Every row gives one point. The last column is the point's height on a tilted bowl or saddle (a function of degree 2), plus a little noise. Along how many of its main directions does it bend up, bend down or stay straight?

Points:
[[-26  22 -19 -20]
 [ 10  -2  -7  -9]
 [  2 -10   6  -8]
 [ 31  61 -16 -48]
 [-17 -13 -19 -12]
 [-44   2  -5 -23]
 [  4  -2  26 -10]
 [  9 -40  22 -24]
 [-31  12 -10 -17]
 [-43   2  -1 -21]
 [-23  15 -12 -15]
 [-17 -14  -6 -10]
 [ 68 -28 -26 -54]
 [-14 -18  -3 -11]
 [-11 -12  71 -34]
 [-47 -61   4 -51]
 [ 27  -8   0 -14]
 [-47  13  30 -28]]
Directions: 0 up, 3 down, 0 straight

Points:
[[ 10 -25  33 -11]
 [ 26   1 -28 -12]
 [-27  15  43 -28]
 [ 12  11   7   3]
 [-12 -17 -16   3]
 [ 38 -42 -25 -43]
 [-10  -7 -20   5]
 [-54  28 -35 -42]
 [-32 -13  -1  -3]
 [-19  38 -46 -34]
 [ -1 -14  -6   8]
 [ 31  31  -4 -21]
 [-74  29  -7 -65]
 [-25  17   0  -1]
 [ 19 -24  25  -9]]
Directions: 0 up, 3 down, 0 straight

Points (24 x 5):
[[ 30 -23 -32   3  40]
 [ 19  54   1  38  50]
 [-20  23 -25   8  13]
 [ 14  28   7  -6   9]
 [ 47  -5  -5  34  48]
 [-15 -63  -8  10  28]
 [-21 -43  50   8 -28]
 [-50 -15 -24  25 -25]
 [-25 -12   2  -8   4]
 [ -7   4 -13  18  13]
 [-25 -50  14  15  -4]
 [-36  -4   3  -6   3]
 [ 35 -25  11   7  40]
 [ 18  36   8 -16   2]
 [ 23  43 -42   2 -17]
 [-29 -31 -17  15  -3]
 [ 25  73   7 -40  -6]
 [  9 -54  13  -7  40]
 [  0  46   6 -13  24]
 [  2  -3  43  15  10]
 [-28   5  10 -10  10]
 [ 30   7  45  24  24]
 [-37  44  -2 -31  58]
 [  3 -28  33  -1   3]]
Directions: 2 up, 2 down, 0 straight

Points (26 x 5):
[[-22  12  -4  38  13]
 [-20  35 -41 -22  34]
 [-43 -17 -63 -23  30]
 [  3 -10  12 -23   0]
 [ 10  14  22  28   3]
 [-50  25   5  15  29]
 [-28   5  12  41  20]
 [-14  30  27  12  17]
 [-28 -23  33 -33  14]
 [ -9   5 -23  17   6]
 [ 43 -10   7 -30  21]
 [ 13 -39 -12  39  34]
 [ -6 -82  19   8  99]
 [ 55 -20   5   7  24]
 [ -5 -38   7  20  26]
 [  8 -11  -7  16   3]
 [ -1  -1 -44 -21  16]
 [  0  -7 -18   8   2]
 [ 16 -19  46  31  28]
 [ 16  40  -5  52  13]
 [-56  -8   1 -63  -2]
 [ 11 -39   0 -17  18]
 [ 22  11 -18   3   7]
 [ 34  -7  10  52   8]
 [-14   6   6 -25  -1]
 [ 12 -18 -33  23  19]]
Directions: 3 up, 0 down, 1 straight

Points:
[[ -7   1  -2  12  32  27 -12]
 [ 34  50  12   3  12 -14 -19]
 [ 33 -34  33 -15   0 -12 -23]
 [  2 -21  24  43  33 -45 -43]
 [ 28  -2  -5   0  13 -15  -3]
 [ 32 -41 -49 -13   8  10 -15]
 [ 11  -8  16 -40   9   0 -15]
 [ 25 -25  -1  -5  -4  47 -22]
 [-25 -58  -1 -36  20 -36 -44]
 [-42  22  30 -28 -11  13  -9]
 [ -6  25  12   4  -9  34 -12]
 [-17  41  -7 -39 -32  58 -40]
 [-18   7   2   4 -33  37 -14]
 [ -1  12 -31 -18 -36  -7 -15]
 [ -7 -15  63  -8 -57  22 -42]
 [-20  50 -48  16  -3  -4 -24]
 [-38  29 -23 -23  12   9 -13]
 [-21  18  28  37 -27 -25 -30]
 [  4 -11  11  15  60  13 -25]
 [ -6   0   1 -20  36  22 -12]
 [ 30 -23 -26 -45 -32  18 -32]
 [ 45 -58   1  49 -42  64 -71]
 [ 20  15  23  16  18 -35 -21]
 [ -8  21   5  -5 -23  19  -8]
 [ 15 -35  18  12 -33  38 -30]
 [ 30 -13 -16  19 -13 -17  -4]
 [  1 -18   0 -20 -29  37 -20]
 [ 22   7 -11  30  63 -13 -25]
 [-33 -18  50 -31 -14  43 -25]
 [-17   2  31  34  -9 -33 -29]
 [ -4 -59   4  27 -33  -5 -32]
 [ 17 -21 -27 -20  45  -8 -16]
 [ -3  73  36  33 -11 -48 -68]
 [-23   1  11 -23 -27  47 -20]
 [ -1  35  36 -24  15 -30 -23]
 [ 42 -25 -13  17  24 -30 -11]
 [  8 -26  -7 -24  -3  -4 -11]
 [-18   0  19 -14  34  -6 -11]
 [-50  32   8 -10 -16  37 -13]
 [  6 -11   2 -30 -51 -11 -27]
 [-12  17 -24   5   3  19  -5]
 [ 14  -8  10 -41  31  28 -23]
 [ -6 -45 -18  -6  44 -18 -23]
 [ 36  -8  12 -21 -29  19 -16]]
Directions: 0 up, 5 down, 1 straight

Points:
[[ -4 -14 -29 -28  36  -5  17]
 [  5   4  10 -22 -27 -24  -8]
 [ 11  59   7 -38  16   1  -8]
 [-29  -7 -15  31   6 -12 -14]
 [ 38  39  71   2  15 -14 -94]
 [ 21   4 -18 -42 -41   5  -1]
 [-16   2  32  -3   9  17   8]
 [ 41   0   0  13 -13  19 -13]
 [ 15 -24 -38  -5   2   2  14]
 [ -8  16  33  26  -8  -3  -9]
 [-17   0 -10   4  -6  -8   2]
 [ 17  60 -17   8 -13  44 -43]
 [-40 -14 -15  35   1 -38 -28]
 [ 45  33 -12  16 -23  -3 -10]
 [-29  31  49   4  34 -18   5]
 [ 21 -16 -16  25  32 -24 -20]
 [-17  -7 -23  27 -33  17   2]
 [-17  -1 -19  55 -16  18 -25]
 [  7 -11  46  31 -12  24 -17]
 [  1 -30   5   0  17 -53 -35]
 [-28 -32 -29 -14 -29  36 -18]
 [ -3  17  13 -28  23 -21  -5]
 [ 28  41  12  18   4  16 -35]
 [  5  -9   8 -35 -10   1  -9]
 [  4  15   5   2 -61  28  -2]
 [ -7   6  20  -8 -45   0   6]
 [ -8   6 -32  44  17 -26 -33]
 [-11  38  17 -24 -24 -30 -33]
 [  6   2   5  -2  40 -42 -22]
 [ 37 -19  25 -14  54 -32 -44]
 [-35  43   6  52  -5 -13 -37]
 [-63 -14  14 -11 -35 -32   0]
 [-35  -3 -55  -6  47   6   6]
 [-21  11  -7 -35 -22 -28 -19]
 [  7   2 -51 -15 -41  21   8]
 [ 14 -61  46 -15 -12 -58 -59]
 [-16  -1   5 -46  -2   0  -8]
 [-14 -23 -81 -21   5  -4  -3]
 [-25 -33  -5   8  34 -38 -33]
 [-15  -7  34 -49 -44 -28 -36]
 [ 12  49  -8 -56 -19  11 -33]
 [-33  40  52   6 -28   7   3]
 [ 29 -13 -18  26 -40 -12  35]
 [  0  -1  -9  -3  47 -27   0]
 [ -4 -10 -21   8  -6  21  -1]
 [-11  -9 -35 -11 -17  71 -41]
 [-12 -38  31 -28  10  54 -20]]
Directions: 2 up, 4 down, 0 straight

Points, 71 rows:
[[ 19  22  15  27  -4   3  17  -1 -14]
 [-43 -10 -14 -11 -20  34  40  50 -42]
 [ 11 -12   5 -12  18  14  -6  35  10]
 [ -2  -5 -26  35 -21   2 -28  62 -16]
 [-31  -1  -5 -32  -3  24  14   4   2]
 [-28  10 -21   6 -47  43 -55 -28 -44]
 [ -1  -9   0 -71  15   7 -33  12  16]
 [ 23  -9   8   7  -7  35  15  -2  -1]
 [ 45  14   0   8  -5 -34  -8   2  -9]
 [ 10  26  52  11 -25   0  -1 -14 -31]
 [ -2 -47  11 -31  28   9  -6 -22  -3]
 [-52  27  15 -40  46 -17 -44  36  18]
 [ 17   8 -59  19  54  14 -17 -23 -30]
 [  1   7  19 -37   1 -14  -4  10  -2]
 [ -9  13  11  34  19  -8 -16 -25  -2]
 [ 14 -15 -25 -46   9 -28 -44  38  12]
 [-42  59  12 -10 -19  -5  34  68 -49]
 [ 12  -9 -20 -21   5   8  68   8   2]
 [-22 -10  12   5  32  -7  12 -25  -9]
 [ 15 -16   8  -2 -20 -14  46  -6 -16]
 [ -9  18  -9 -18 -29   1  43  46 -25]
 [-18  39 -29   7 -37 -35   5 -47   0]
 [-16  25 -18  14   8  11  13 -53  -6]
 [ 64  28   3  30  14  29  16  50 -32]
 [ 57  42  60  -8  -8  17  17  18 -57]
 [ 15 -15 -20  -6 -25  27  33  35  -6]
 [  3   9  13  34   1 -14  17 -41 -16]
 [-12  24  13 -13   7  71   9  -9  17]
 [  9 -49  15 -13 -45  -6  -3  55 -10]
 [-24 -57  45  35  -5 -41  -6 -63 -88]
 [ 29  20 -29  -7 -37  26  15 -35 -40]
 [ 11 -16  16  10  12  50 -14 -32   3]
 [-10  -8 -21  -3  21 -46  27 -28 -30]
 [ -5 -25  69 -13  49 -14 -17  24 -18]
 [  2   3 -14  19 -17  17   9  -1 -11]
 [-28  24 -22  29  37   4  24  -9  -9]
 [ 28  -7  18   6  31  32  25 -34   4]
 [-17  25   8  22  13  48 -48  25  -8]
 [ 26   8   2   1 -14 -32   0 -23 -16]
 [ 30 -43 -31  -2 -22 -28  24   8   4]
 [-17  36  25  47  43  20   2  26 -20]
 [ 45  38  48  36   8 -24  36  31 -54]
 [ -6 -16  18 -44 -34  -6 -59  31 -12]
 [ -2 -13  -9  19  39 -35 -25   2 -12]
 [ 21  20  56   1  31   9 -15  34 -17]
 [-17  -2  28 -20 -28 -36 -25 -10 -14]
 [  1  26  -8  32 -54   5 -39  12 -18]
 [-26  48  -9 -18 -39   7  13  -4 -13]
 [-47 -42 -62  33  21  -1   0 -26 -59]
 [ -4 -26 -10 -32  26  -4  34   8   2]
 [  3 -17  -1 -13  21 -28  13  18  -7]
 [  3 -11 -18 -23  10 -60  22  -5 -20]
 [ -4   7  17 -39 -37  -2   4  31 -19]
 [ 11  -9  -6 -25  42  42  -8  22  32]
 [  1  -3  10  -6 -16   0 -14  10  -6]
 [ -4   6  29  16 -34  29  12 -30 -29]
 [-18   8  27   4 -26 -40  27  -2 -18]
 [-31  29   5   2  29  -3  -7  -4  11]
 [ -4 -18  45 -11  -1 -25  54 -75 -69]
 [  5 -37  20  -1   1  -5 -12   7  -5]
 [-45  23  18  56   2  -3  56  -5 -22]
 [-39   5   3   5  26 -12  17  12 -10]
 [ -4  24   7  42  35 -59  20  37 -41]
 [ -2  52  33 -31  39  13  17  -5  15]
 [-17  65 -20 -20  16 -37 -50   0  13]
 [ -5   5  29  11  24  11 -22 -28   0]
 [ 29  -7 -51 -19  -1  15  15 -44 -32]
 [-21 -24   1  57 -15  25 -24   1 -17]
 [ 11   9  29 -21 -53  45 -18 -27 -59]
 [ 10 -28 -51   2 -48  14 -25 -25 -36]
 [-15  43 -30  12  -9 -13  -5  15  -8]]
Directions: 2 up, 4 down, 2 straight

Points (73 x 9):
[[  44   -5   40   -9   31    5   15  -11  -11]
 [  59   45   21  -20  -12    5   -3   15  -50]
 [  10  -21   65   24   -2   -8    5   33  -24]
 [  17   19  -39   17   -7   92   34   -2   -1]
 [   1  -36   14    8  -36  -47  -57   40   34]
 [  20   31   55  -18   32  -34  -45    8  -17]
 [   7    7   34    0  -38   49   -4  -18  -23]
 [ -25  -46   34   28    8   12   -7  -11  -32]
 [ -19   73  -17   -9   28   17   15   -6   15]
 [  32   54    1   54  -33  -31   12  -18  -10]
 [ -46   11  -74    1  -45   -6   13   -9  -43]
 [   5  -46  -15   19  -11    6  -13  -42  -11]
 [ -43    3  -41  -26  -13  -37   16  -19   18]
 [ -11  -37   -4   -7    7   30   18    3  -15]
 [  45  -29   35    9   26  -44  -15    9   -5]
 [  46   -7  -11    4   -9   -8   18    9  -37]
 [ -28   25   67   15   11  -11  -17  -55    2]
 [  11  -35   14    3   -9   25  -12   13  -17]
 [  12    4   -7   -9  -13  -22   29  -24   10]
 [ -38    6   -3   20   39    3   -1   33    3]
 [ -11  -24   14   11  -34   65   35  -17  -55]
 [  15    6  -13  -20  -58  -14  -17  -15   -8]
 [   8  -39   14   17   13  -30    7    8   -6]
 [ -21   21   33    0  -44  -15   61  -17   -1]
 [ -22  -18  -22  -40   33   39    9  -20   24]
 [ -17 -105    4   31   15  -22  -28    3  -27]
 [  25   18   39   35   29   37   18   44  -11]
 [  -2   17   15    9   16  -27   48   28   -7]
 [  27  -21   20   47   54  -17  -24   -3  -16]
 [  38  -24  -13    1   52   -2   -6   40   10]
 [  24   34  -15    6   -7  -60  -23   25  -23]
 [ -15  -15   25  -35   -5  -17  -32  -41   19]
 [  37   -1   -5    3  -13   -9   -9   -1  -17]
 [  13   -1   13   10   14   -7  -22   -5    1]
 [ -16   17   18   -8  -55   17  -13  -20  -15]
 [ -11   34  -21   13  -70   -3  -10  -21  -26]
 [  21    4  -13   -4   13    0    6    7   -6]
 [   2    6  -42  -11    6   -4   -6    2   -8]
 [  13   23  -46  -12   -3   74   10   17   -8]
 [  14   -3  -16   27   37   59   -9   32   29]
 [   4  -36  -20  -33    7  -32   -5  -16   13]
 [   5    8   34  -14  -27   -1   13   41  -36]
 [  44   15  -29   44  -50    0  -25   12  -79]
 [  -9  -29   21   11  -21   20   30    4  -41]
 [  -4   17  -23   29   51    7   22  -26   13]
 [ -18   -4   17   -8   54  -20   44    0   -2]
 [  21  -42   27  -12   38  -18   11  -44  -16]
 [   0  -21   20   33   -4   -6   17   19  -24]
 [ -10    8  -13  -40  -16  -31   14  -31   32]
 [  -6   -3  -40    5    5   26   -1   35  -14]
 [  50   13  -22  -18   16   13  -11  -79   41]
 [ -45  -18   -8  -42   11  -12   15  -23   15]
 [ -51    8    5    4  -20   -6  -23  -17  -15]
 [   4   62  -12   14  -13  -13   37    0  -12]
 [  -6  -21    2   25   39   -7   14   17   -5]
 [  34   19   56   17    4   20   20  -48   23]
 [ -47  -13   -8   -8   13  -19  -23   -8   -2]
 [  21   14   -1  -15  -19  -14    9   -9   -3]
 [ -16  -16  -12   46  -65   16  -42   16  -67]
 [ -14   58   16   16   22   25  -14    4    0]
 [  26   27   -5   12   22   17  -27   17   -3]
 [ -10   16  -18  -23  -16    3  -10  -12   -2]
 [  43  -12   24  -51  -22  -33  -58  -38   12]
 [ -22   11   24   -6  -42  -52   32   14   28]
 [ -20    0   22   42  -12   -3  -13   25  -24]
 [ -17   42   16   32   19  -30   25  -39   21]
 [   2  -12  -18  -23  -69   38  -22   29  -75]
 [ -12   13   -9  -11    5   52  -44    5   -3]
 [  26  -27    3   11    3   18  -19    6  -12]
 [  22    1  -28   27  -45   26    5    8  -63]
 [  38   -8  -32   49    4   10   -3   34  -49]
 [   4   17   16   16  -12   11   15   -6   -9]
 [ -31   28  -49    1   13   26  -33    0  -18]]
Directions: 2 up, 4 down, 2 straight
